Each row is a point. The points of each table are mixes of a few directions, plus a little noise. Count the directions of each table, and those that both share. Where both have some left over, give the other angles between the two spaces (their principal angles), to ten degrees, smallest first.

First, 6 rows:
[[ 86  40 -38]
 [ 14   1 -32]
 [-48 -18  42]
 [  8   5   1]
 [-35 -13  29]
 [-24 -14  -3]]
Second:
[[ 22   5 -34]
 [  7   2 -11]
 [-51 -12  79]
 [ 23   6 -35]]
Directions: first 2, second 1, shared 1

First, 10 rows:
[[ 40  79 -94  60 -68  15  19 -13]
 [ -5  69 -64 -30  77 -11 -32  20]
 [-10 -24  49 -52  15   9  -8  11]
 [-14 -70  56  23 -16 -10  13 -12]
 [  9 -25  25  14 -49  12  18 -10]
 [ -4  33  -6 -60  42   7 -22  21]
 [-14   3 -10  -5  48 -17 -16   5]
 [ 10 -24  10  42 -55   5  23 -17]
 [-11 -11  -1  11  32 -18  -8   0]
 [  1 -29  33  -1 -29   8  11  -4]]
Second (8 x 8):
[[ -5 -12   3  12   8  -8   0  -3]
 [  7  34   3 -67  11  23 -13  21]
 [-25 -52  13  54  33 -38   0 -16]
 [ 13  12 -13  14 -34  10  11  -5]
 [-40 -81  24  77  59 -59  -3 -22]
 [ 15  56   0 -96   2  38 -15  29]
 [ 19   7 -22  48 -59   8  21 -16]
 [ 17  37  -8 -42 -20  27  -1  12]]
Directions: first 3, second 2, shared 2

First (10 x 11):
[[ 36  30 -48 -15 -75  -4  -1 -50 -14  -4 -51]
 [-17 -57  31 -15  11  23 -13  58 -11 -34  -7]
 [ 34  20 -22  -5 -18 -13 -13 -21 -19   4 -25]
 [-48 -22  25  34  25  20  24  18   9 -29   8]
 [ 33  30 -14  31  23 -24 -11 -24 -35  -5 -28]
 [ 14  41 -30  47 -10 -11  13 -52 -25 -20 -44]
 [-25   5  19 -19  27  -4  13   9  52  52  78]
 [ 60  50 -39 -25 -26 -34 -20 -43  -7  46  -4]
 [-17 -14  30 -10  47  -3  -3  33  20  26  52]
 [-70 -80  48 -24  -8  50  15  69  32 -36  23]]
Second:
[[ 15  27   6 -59  28 -30 -13   3  58 107 107]
 [ -9 -17  -4  36 -18  19   7  -3 -35 -65 -65]
 [-11   7  -4  28 -24  17 -14  14 -20 -34 -39]
 [ -3   2  -2   9  -7   5  -5   6  -6 -12 -12]
 [ -2 -17  -1  17  -4   8  14  -8 -20 -39 -38]
 [-16  22  -7  34 -34  21 -31  28 -19 -32 -41]
 [ 20  -5   8 -54  42 -31  20 -21  43  75  82]
 [ -5  -9  -2  20  -9  11   4  -2 -20 -35 -37]
 [ 19   6   7 -54  36 -31  10 -13  46  82  88]
 [ -5 -17  -2  23  -9  12   9  -5 -25 -47 -44]]
Directions: first 4, second 2, shared 1; angles 80

First (9 x 18):
[[-26  37  -8   6  11   4  47 -36  12  -1  10  11  13  23  22  -1 -13  50]
 [ 46 -15   9  -1  23 -36 -15 -34  46  22  -6 -37   0   7  13  42  -4 -17]
 [-44  30   7 -26 -20  12  26   2 -23 -22   3  45   1  19   3 -41 -15   5]
 [ 20 -52 -48  14 -23 -13 -11  60 -24  16 -25 -45 -26 -51   4  68  40 -40]
 [-24 -27 -36  64 -22  49 -28  46 -27   9  20 -39  31  -6  -6 -15  15  47]
 [ -9  -1   7 -21 -48 -25  17  25 -29 -11 -15  10 -17 -49   4  31  38 -44]
 [ 68   3  13   9  83 -17   8 -37  29  14  -8   3 -28 -29 -25  36   6  13]
 [-17  18  51 -25 -25   2 -25 -17   5 -17  15  27  20  29  -8 -60 -20 -17]
 [-13   7   6 -20  20  22 -18  -8   8  -9   6  25   5  59  -8 -62 -47   4]]
Second, 11 rows:
[[-83  35  11 -23  -7 -68  -7 -22 -18  18  40  40  47 -38 -19  47 -20   9]
 [121 -33 -38  18  20 -33   5   9 -10 -13  -7  26   6 -45  90  -8 -41  60]
 [-25 -16  18  24 -24  33  27  22  18  14  38 -17  27  56 -35 -16  31  20]
 [ 33  -1   0  10  72   3   0  -8 -43   3   7  36   4 -48  20   1  22 -13]
 [-46 -10  27 -24   8  -7 -23 -14  -4  28  -6  13  14 -31 -15  54  33 -56]
 [-29  37  -5 -10  -7  -2   3  -3   2 -23 -16 -11 -31  28 -28 -28 -19   1]
 [  3  20  -8   8   9  22   5  -1  -6 -17  -4 -15 -21  15 -12 -32  -5   0]
 [ -3  -4  -2 -18 -31  31 -28  -9  25  -5 -47 -45 -41   9  -5   5  -1 -53]
 [ 34 -44  14  27  31  59  -7   0 -13  29  20 -10  23 -27  14  16  56 -40]
 [-15  32 -17  -2 -30 -10   4  -3  10 -21   0 -18 -14  21  -9 -25 -39  25]
 [ 11 -16   0 -10 -42 -29  21  29  38 -13 -24   1 -14  60  -1 -14 -17  47]]
Directions: first 6, second 6, shared 0; angles 30, 30, 50, 60, 70, 90

First:
[[  5   9  22   1  46 -33   0  18   4  15   1 -32   1  32  17  -7  53  14
  -17 -17 -10   6   8  28]
 [ 31  21  26  -4  22 -31  33  27  -7  25  10 -15  17  18  19 -39  61  20
  -42 -17 -30  35   7  29]
 [-21 -16  -8 -12 -12  26   7   0  13   1   9  -3  -3  -2  21 -11  -9  35
  -26  -7  13  13  -7  -2]
 [ -9 -16 -25 -16 -72  60  32 -11   1  -7  15  39  10 -44  10 -28 -55  26
  -30   9   9  28 -18 -29]
 [ -2   0 -11  16   0  -7 -37 -21  -8 -20 -19  12 -11  -8 -39  46 -35 -54
   64  19   9 -43   4 -18]
 [-54 -31  -8 -13  20  25 -20  -2  31  -2   5 -33 -21  23  34   8   0  53
  -24 -17  34  -5  -6   6]
 [ 42  21  -3  10 -34  -7  16  -7 -27  -5  -4  40  17 -31 -36  -3 -21 -50
   27  20 -23   1   1 -17]
 [  2   7  13  10  40 -32 -21   5   0   2  -9 -21  -7  24  -7  19  26 -17
   20  -4  -3 -19  10  15]
 [ 52  29  12   3 -23 -17  40  12 -26  11   6  26  27 -20 -12 -33  16 -21
  -13   5 -37  29   3   3]
 [-21  -5   9   6  50 -23 -34   2  11   0 -10 -35 -17  34   3  28  25   0
   18  -9  12 -26   8  16]
 [-26 -21 -27  -1 -35  40 -17 -24   7 -21  -4  22 -11 -25 -12  23 -61  -7
   24  14  26 -19 -10 -29]]
Second (11 x 24):
[[  -1    0   -1    0    1    0    0    1    1    1    1   -1    0    1
     2   -1    1    2   -2   -1    0    1    0    0]
 [ -14   -8    5  -11   10    8   14   12   13   11   11  -19    0   14
    31  -23   24   45  -42  -16    4   22   -3   14]
 [  10    6   -4    9   -8   -6  -10   -9  -10   -8   -8   14    0  -11
   -23   18  -18  -34   31   13   -3  -17    2  -10]
 [  -6   -3    3   -5    5    3    6    6    6    5    5   -9    0    7
    14  -10   11   20  -18   -7    1   10   -1    6]
 [  11    6   -5   10   -9   -6  -11  -10  -11   -9   -9   15    1  -12
   -26   18  -19  -36   34   13   -3  -18    2  -12]
 [  22   12  -10   20  -17  -12  -22  -20  -21  -18  -18   31    0  -22
   -50   36  -37  -71   67   26   -5  -35    4  -22]
 [ -18  -10    8  -15   13   10   18   16   16   15   14  -24    0   18
    40  -29   30   57  -54  -21    5   28   -4   18]
 [ -13   -7    6  -11   10    7   13   12   13   11   11  -18    0   14
    29  -21   22   42  -40  -16    3   21   -3   13]
 [  36   21  -16   33  -28  -21  -36  -32  -36  -30  -30   51    0  -37
   -85   60  -63 -121  112   45  -10  -58    8  -38]
 [ -19  -11    8  -17   15   10   19   16   19   16   15  -27    0   20
    43  -31   33   61  -56  -23    5   30   -4   19]
 [ -10   -6    6   -9    7    5   10   11   10   10    8  -15    0   11
    25  -17   19   35  -32  -13    2   17   -3   11]]
Directions: first 3, second 1, shared 1

First (11 x 32):
[[-30  15   0  -3  18 -13  28  -4 -63   0  18  11   5  15  31  30  35 -22
  -33  36  37 -40  16  69   4  14  61  27  29  14 -33  25]
 [-46   9   4 -18  12   5  11  -3 -18   3  12   8   2   9  21  -1  32 -15
  -22  27  27  -4   9  19   2  22  37   6  35  17 -13   2]
 [121 -23 -12  49 -30 -15 -26   9  38  -8 -30 -20  -5 -22 -53   7 -81  38
   54 -67 -68   4 -24 -41  -5 -57 -91 -12 -91 -43  28  -1]
 [ 34   2  -6  23   1 -21  14   0 -41  -4   2   0   2   3   2  33  -9   0
   -4   0   0 -36   3  45   2 -16  12  19 -20 -10 -17  25]
 [-37   5   4 -17   8   7   4  -2  -1   3   7   5   1   5  13  -8  22 -10
  -13  17  17   6   5   2   1  18  21   0  27  13  -4  -5]
 [-28   3   4 -14   4   8   0  -1   5   2   4   3   1   3   8 -10  15  -6
   -7  11  11   9   3  -6   0  13  11  -3  20  10   0  -7]
 [-15   0   2  -9   1   6  -3   0  10   1   1   1  -1   0   2  -9   6  -1
   -1   3   3  10   0 -11   0   7   1  -5   9   5   4  -7]
 [-26   5   2 -11   6   4   5  -2  -6   2   6   4   1   5  11  -2  17  -8
  -11  14  14   0   5   7   1  12  18   2  19   9  -5  -1]
 [-84   6  11 -45  10  29  -6  -3  35   7   9   6   0   5  17 -41  40 -13
  -15  25  25  41   5 -38   0  39  19 -18  57  27  10 -29]
 [ 34  -9  -3  11 -12   1 -14   3  28  -1 -12  -7  -3  -9 -21  -8 -27  15
   22 -25 -25  13 -10 -30  -2 -16 -38 -11 -28 -13  16  -8]
 [ 78 -13  -8  33 -18 -12 -13   5  15  -5 -17 -11  -3 -13 -31  10 -49  23
   31 -40 -40  -5 -13 -16  -3 -36 -51  -4 -57 -27  14   5]]
Second, 11 rows:
[[-83 -25 -36  20  -4  -1  -3  33 -13  21   4  -8  28  28 -27  -7  26 -34
  -21  13  15 -28 -16 -47  39  -9  51  32  -3  19  28  -8]
 [ 22  15  19  -3  12   6   7 -15  -7 -16  -8  11  -9 -14  12  -5   3  26
    0   0   3  20  15  50 -22  11 -33 -32  -5  -3 -14 -17]
 [  8  46  -1 -15  22 -11  38   2 -17 -21  25  15  -2  -5 -19   1   1  14
    2  -2  20  58   8   4  16 -13 -28 -13  29  12 -64 -31]
 [ 13  -2   4   3  -9  -9 -19 -12   9  -1  25  -1   8   7  -3  18 -23  -2
   23 -11  -9 -28 -22 -32 -15  25  -1  47  -2 -31  13  31]
 [ 19  35  -5 -33 -14  -5  17  14  20   9  17  21 -28 -11  17   3   7 -22
  -12   6   3  27  16 -18  32 -36 -11 -25  50  22 -38   5]
 [ 41  11   7   5 -11  -8 -10  -7  10  -6  14  11  -4  -6  -2  17 -23   8
   18 -17 -12 -14  -8  -7 -12   6 -33  15  -8 -27  -1  15]
 [ 29 -32  -2  25  14   1   9  -1 -17  -7 -46 -38   5  -6 -21 -11 -17  27
   12 -15 -19  21   5  28  -5 -28   4 -29 -51  10   5 -18]
 [-70 -18 -32  17 -11   4  -1  37  -6  22  -8   6  15  17 -12 -13  35 -31
  -34  17  13 -21   0 -21  39 -21  31  -1   0  27  24 -17]
 [ 65  17  38  -2  19   4   4 -39  -8 -33  -7   3 -10 -23  11   4 -22  51
   25 -14  -7  26  11  65 -54  29 -54 -24 -21 -25 -23  -7]
 [ -4 -43  13  -8  24   2  -3 -28  -7  -1 -16 -67  13  13  -3  -5 -25   5
   34   0  -9   8 -17 -23 -21  22  75  37  -9   1   9  28]
 [-40  -4  -2  -6 -45  18 -39  17  34  32   3  47 -16   1  48  -1  40 -42
  -43  21   2 -70   9   2   3  15  -3  -9  19  -2  57  21]]
Directions: first 2, second 6, shared 1; angles 80
